Every row gives one point. The window is the flat piece filled in between its corners: a triangle in 3 columns, a solid with four corners in 4, and so on. A path goes straight from each point to the next, and from the last back to the first. After which points does the path pass through the window?
(in the rows, 100 means zero)

Window (3 x 3)
[155 49 96]
[99 142 77]
[55 132 112]
Path:
(1): [169 150 102]
(2): [92 69 78]
(3): [115 103 69]
(4): [123 131 90]
(5): [107 155 114]
(6): [95 126 55]
(7): [112 63 71]
(8): [127 153 87]
Through the window after points: 1, 5

Window (4 x 4)
[118 155 106 100]
[49 83 51 116]
[161 79 101 70]
[97 92 112 49]
Path:
(1): [122 73 117 138]
(2): [109 120 125 100]
(3): [106 133 58 110]
(4): [137 72 54 38]
(5): [136 79 120 90]
(6): [137 166 166 118]
(7): [122 114 69 53]
(8): [99 102 67 73]
Through the window after points: 8

Window (6 x 6)
[75 117 108 109 127 116]
[69 74 127 144 111 98]
[65 156 122 96 26 124]
[116 59 78 154 143 76]
[39 147 123 69 38 83]
[115 82 133 90 111 115]
Path:
(1): [90 132 150 121 108 98]
(2): [81 101 77 91 73 90]
(3): [53 99 95 121 95 126]
(4): [112 136 136 90 133 73]
(5): [69 143 146 129 82 59]
(6): [48 104 78 45 46 116]
(7): [19 76 124 123 49 164]
(8): [107 123 120 119 115 60]
Through the window after points: 3, 5, 7

Window (8 x 8)
[130 133 63 67 117 65 174 103]
[94 124 99 114 57 113 149 87]
[137 132 66 41 71 87 127 113]
[100 63 107 98 81 102 72 91]
[107 124 107 127 85 68 66 154]
[68 66 131 101 94 140 70 140]
[52 89 140 65 84 95 44 101]
[56 91 62 108 97 80 30 162]
Path:
(1): [103 154 92 82 136 97 76 96]
(2): [101 57 88 81 66 74 104 133]
(3): [106 42 105 68 85 70 100 178]
(4): [70 120 82 97 97 104 32 93]
(5): [96 124 59 122 116 116 64 130]
(6): [86 107 118 82 57 85 121 125]
(7): [92 94 100 94 75 76 114 138]
(8): [120 125 80 101 96 101 75 130]
(9): [78 109 94 87 100 151 55 75]
(10): [93 89 117 105 84 23 114 159]
(11): [84 91 117 104 95 63 106 134]
(12): [119 130 81 107 71 105 70 120]
(13): [29 77 89 83 118 195 38 110]
(14): [121 101 139 106 55 41 123 131]
(15): [62 57 76 60 22 73 86 130]
(16): [119 113 106 109 149 118 95 83]
Through the window after points: 11, 13

Window (9 x 9)
[69 85 60 111 107 83 115 96 49]
[123 109 82 67 60 119 53 87 122]
[125 70 107 85 5 104 61 102 90]
[115 71 117 120 139 117 33 123 126]
[64 103 66 108 96 115 102 152 71]
[39 97 97 106 139 71 123 134 108]
[67 131 113 90 147 78 122 137 55]
[131 47 80 74 37 142 118 101 87]
[43 125 113 144 136 117 111 101 80]
Path:
(1): [115 119 63 142 118 76 105 61 90]
(2): [107 91 99 104 64 90 81 118 105]
(3): [97 68 118 60 59 141 60 93 36]
(4): [106 69 145 39 77 189 57 126 99]
(5): [89 110 55 155 97 35 96 119 92]
(6): [96 117 101 131 87 64 96 90 79]
(7): [66 78 110 75 86 157 88 136 85]
(8): [66 75 88 95 105 100 93 125 73]
Through the window after points: 2, 6, 8

Window (11 x 11)
[157 94 150 132 91 79 131 113 113 86 64]
[138 65 88 107 133 75 139 150 104 78 96]
[157 76 138 80 84 119 139 166 123 103 104]
[69 143 70 131 122 140 62 47 136 99 135]
[111 84 154 100 109 109 154 121 64 128 85]
[94 31 130 80 73 115 90 141 76 81 59]
[107 118 94 125 127 105 58 45 109 54 195]
[67 153 108 90 144 77 44 52 142 82 157]
[29 162 101 106 32 99 160 65 116 95 130]
[115 86 115 122 69 70 107 120 97 144 108]
[111 84 98 53 60 104 129 73 85 116 75]
Path:
(1): [159 140 108 80 91 94 99 121 77 71 131]
(2): [105 152 96 133 128 88 94 117 88 112 96]
(3): [68 73 113 88 69 148 118 36 145 85 141]
(4): [127 53 161 76 69 65 137 71 146 132 128]
(5): [90 125 62 143 88 128 106 158 45 89 78]
(6): [99 132 94 93 81 108 88 100 92 85 135]
(7): [76 72 124 113 109 77 136 63 162 92 104]
(8): [74 90 146 123 90 54 174 81 183 106 118]
(9): [128 115 89 91 121 136 45 133 52 74 113]
(10): [133 136 79 88 103 126 112 118 96 72 116]
(11): [90 68 171 143 107 68 103 64 137 101 85]
(12): [74 91 112 113 121 107 88 61 124 80 129]
Through the window after points: 2

Window (11 x 11)
[74 61 116 47 77 133 126 121 77 125 97]
[182 135 103 92 149 94 71 111 127 92 142]
[189 101 79 101 121 95 106 80 88 106 72]
[110 82 85 130 75 115 70 128 86 83 88]
[100 59 110 86 85 101 160 140 195 108 25]
[88 100 130 142 98 103 76 111 101 146 125]
[120 74 53 28 117 60 156 82 127 103 94]
[139 78 80 89 120 140 143 77 101 115 165]
[95 81 145 118 45 115 139 15 128 80 96]
[80 192 113 152 123 116 84 84 53 101 100]
[107 56 117 121 122 144 72 68 104 98 112]
Path:
(1): [118 65 113 66 104 65 148 97 101 67 99]
(2): [99 84 162 118 146 128 141 99 97 54 123]
(3): [132 86 30 91 51 110 66 101 105 171 106]
(4): [122 107 86 112 94 117 71 78 120 113 95]
(5): [108 76 160 117 104 89 147 130 83 84 143]
(6): [113 92 114 136 129 101 109 105 92 83 74]
(7): [100 108 109 85 84 114 101 92 127 120 93]
(8): [146 116 90 85 97 121 109 90 127 110 117]
(9): [118 61 127 136 180 98 90 95 77 79 147]
(10): [121 99 102 125 129 109 111 137 96 92 85]
(11): [110 88 105 82 73 110 105 83 148 109 88]
(12): [125 114 73 101 106 127 98 77 119 128 106]
Through the window after points: 2, 4, 8, 10, 12

Window (12 x 12)
[73 56 103 97 133 97 89 91 82 84 90 103]
[106 21 59 72 126 74 112 107 124 116 112 89]
[111 91 95 117 95 63 102 128 80 120 99 107]
[104 122 106 66 117 52 90 59 88 88 136 129]
[142 187 121 77 63 118 102 11 127 91 64 60]
[75 86 138 73 89 54 122 123 98 88 129 70]
[88 66 83 102 131 80 107 124 134 90 120 139]
[77 88 124 156 195 87 63 87 90 90 128 83]
[136 81 76 95 98 114 102 111 95 82 122 93]
[59 132 64 82 122 78 76 124 116 89 118 83]
[96 96 125 115 79 109 63 85 101 127 119 94]
[69 115 75 142 56 94 103 86 102 95 122 66]
Path:
(1): [81 104 102 81 105 115 112 83 87 126 119 103]
(2): [69 103 86 79 134 82 118 84 102 139 135 60]
(3): [100 104 119 113 78 72 56 103 110 36 81 132]
(4): [144 88 95 123 134 53 60 104 133 73 96 66]
(5): [73 83 108 89 119 112 104 97 81 111 124 116]
(6): [70 124 93 118 111 113 148 50 107 142 103 82]
(7): [97 58 94 113 134 71 57 119 99 71 124 89]
(8): [101 112 85 99 95 62 64 64 116 91 116 81]
(9): [98 107 122 90 109 112 106 83 102 101 106 97]
(10): [64 95 93 86 121 89 118 99 102 110 119 89]
(11): [122 83 95 108 95 67 87 104 104 81 104 91]
(12): [94 80 94 110 137 51 59 81 89 84 108 80]
(13): [77 112 134 156 164 146 116 108 104 109 143 107]
(14): [88 105 88 68 111 103 117 90 94 139 105 121]
(15): [113 109 110 95 110 80 78 81 113 67 105 82]
(16): [125 93 77 129 98 40 68 123 136 56 127 86]
Through the window after points: 6, 12

Window (14 x 14)
[106 95 147 132 171 90 82 105 114 112 57 75 82 128]
[112 80 121 79 120 148 111 80 87 124 154 66 176 94]
[111 115 122 72 99 114 57 61 47 98 131 60 155 97]
[92 85 153 122 102 105 64 111 140 130 41 109 98 145]
[93 86 164 122 128 143 69 78 141 78 92 87 82 130]
[86 144 68 117 127 136 104 97 74 129 88 109 40 101]
[94 133 87 107 121 92 116 138 112 86 110 128 42 61]
[107 68 139 131 137 111 72 82 88 118 61 139 63 99]
[108 126 114 97 116 113 57 75 57 156 193 82 124 95]
[122 105 80 99 128 112 50 81 112 146 88 85 51 71]
[116 102 133 114 85 138 79 95 46 137 150 38 122 68]
[96 85 81 87 118 92 122 127 99 95 103 108 5 122]
[143 97 140 130 90 109 106 47 100 106 134 65 153 121]
[68 93 44 142 126 98 65 111 86 113 107 101 50 84]
Path:
(1): [82 100 125 106 101 106 91 94 108 123 113 88 81 91]
(2): [57 124 112 96 126 127 98 83 98 128 97 48 94 87]
(3): [168 104 92 145 109 113 85 97 72 109 114 150 64 128]
(4): [112 69 106 104 121 149 54 142 100 111 116 115 116 112]
(5): [93 146 151 135 109 67 107 13 97 133 83 52 83 96]
(6): [82 84 134 92 121 103 74 65 106 130 69 81 43 90]
(7): [133 110 109 136 128 128 66 117 112 104 110 102 126 123]
(8): [155 101 101 132 122 137 59 102 89 137 118 95 107 103]
(9): [33 72 170 97 129 77 100 60 92 89 52 121 52 103]
(10): [56 105 107 101 109 110 102 90 108 102 118 84 99 79]
(11): [183 112 97 115 133 113 43 99 40 137 133 99 89 119]
(12): [123 105 101 118 166 125 66 107 80 111 73 106 82 114]
Through the window after points: 2, 6, 8, 10

Window (14 x 14)
[96 133 107 107 131 87 88 111 94 68 93 96 106 127]
[139 105 131 110 113 113 117 105 109 105 107 77 117 83]
[110 109 100 80 95 102 81 84 88 88 98 73 95 94]
[100 131 91 111 68 95 127 142 72 101 134 119 93 89]
[122 96 137 75 87 119 129 97 96 145 119 96 129 99]
[120 87 125 104 119 54 114 71 77 78 110 77 117 122]
[114 81 61 97 151 119 112 105 74 107 88 124 71 87]
[99 101 124 118 131 117 88 94 98 142 129 85 132 59]
[141 72 109 96 132 105 91 103 86 195 72 88 93 115]
[95 68 48 104 92 100 128 48 82 103 88 95 125 106]
[124 122 96 85 126 101 88 113 138 114 128 90 96 136]
[112 102 83 73 114 98 101 158 106 153 116 83 114 127]
[112 66 118 85 99 125 114 82 134 108 78 109 74 59]
[95 120 72 93 149 96 111 103 82 141 85 87 73 81]
Path:
(1): [122 111 88 88 114 93 108 93 94 104 95 106 126 100]
(2): [121 94 101 89 112 98 106 103 96 115 92 96 123 88]
(3): [96 87 99 102 95 125 122 76 100 142 128 82 51 87]
(4): [82 101 108 113 133 158 87 100 77 145 139 80 85 123]
(5): [119 116 80 89 120 65 119 111 93 105 74 104 95 80]
(6): [122 114 96 91 119 93 102 106 105 125 119 98 122 103]
(7): [101 90 117 105 113 123 102 105 75 127 94 71 85 118]
(8): [88 70 114 110 104 123 119 77 90 122 117 69 83 89]
(9): [139 106 100 88 120 85 102 108 101 120 94 108 120 94]
(10): [143 113 127 58 121 98 100 75 83 116 85 124 144 85]
(11): [97 94 94 109 98 105 115 111 87 116 112 81 91 98]
(12): [55 92 91 91 116 126 87 168 68 101 107 75 77 128]
(13): [135 106 93 101 114 86 108 67 109 110 98 97 111 95]
(14): [139 104 67 85 97 73 95 89 103 119 85 101 110 100]
(15): [98 99 119 109 124 118 117 98 82 104 111 90 94 88]
(16): [91 95 143 108 114 108 94 111 112 131 116 57 62 107]
Through the window after points: 4

Window (14 x 14)
[80 124 110 75 106 34 79 89 130 125 56 92 101 87]
[99 131 120 87 114 108 148 108 133 139 63 104 118 121]
[85 19 117 135 68 136 64 64 94 117 75 88 72 62]
[95 103 143 55 107 55 83 124 87 93 154 72 79 134]
[148 63 134 97 112 81 112 124 146 89 65 54 109 74]
[132 31 102 99 60 135 49 66 97 115 128 92 112 122]
[138 106 82 83 81 123 99 93 91 121 144 119 92 61]
[165 106 81 137 85 104 135 103 129 82 93 79 67 134]
[108 105 141 114 95 76 131 67 162 94 103 130 70 114]
[121 115 106 114 101 58 145 158 148 163 158 63 129 96]
[59 147 104 81 140 108 111 93 117 33 90 109 158 134]
[123 51 67 78 54 97 110 115 92 101 116 121 90 84]
[107 124 166 98 67 58 96 121 118 46 50 85 114 91]
[87 111 96 110 111 152 190 30 150 94 74 34 171 128]
Path:
(1): [131 123 130 63 79 113 72 121 151 128 114 71 100 90]
(2): [116 65 106 127 86 92 131 74 109 93 87 92 94 104]
(3): [138 109 134 81 135 36 140 95 63 95 104 92 111 124]
(4): [114 110 97 102 82 118 123 111 159 109 93 88 105 104]
(5): [75 153 49 43 82 111 115 127 152 85 61 93 69 120]
(6): [132 38 175 133 105 65 108 81 86 103 144 78 138 107]
(7): [114 98 137 106 100 56 141 118 89 125 94 95 173 91]
(8): [101 105 96 92 95 114 111 83 148 109 96 76 90 115]
(9): [104 106 85 45 71 135 138 120 195 128 45 77 83 101]
(10): [116 75 133 157 101 78 91 61 63 70 119 108 128 93]
(11): [124 71 131 124 111 81 115 73 84 95 84 105 108 110]
(12): [106 127 108 83 63 96 105 112 175 92 110 88 72 104]
(13): [104 61 111 64 67 125 111 105 171 105 107 55 93 119]
(14): [110 125 97 115 115 94 119 86 82 98 94 95 129 96]
(15): [113 104 119 118 125 86 134 93 114 117 98 100 115 101]
(16): [101 123 109 69 87 116 124 108 132 127 73 99 108 114]
Through the window after points: 7, 11, 15
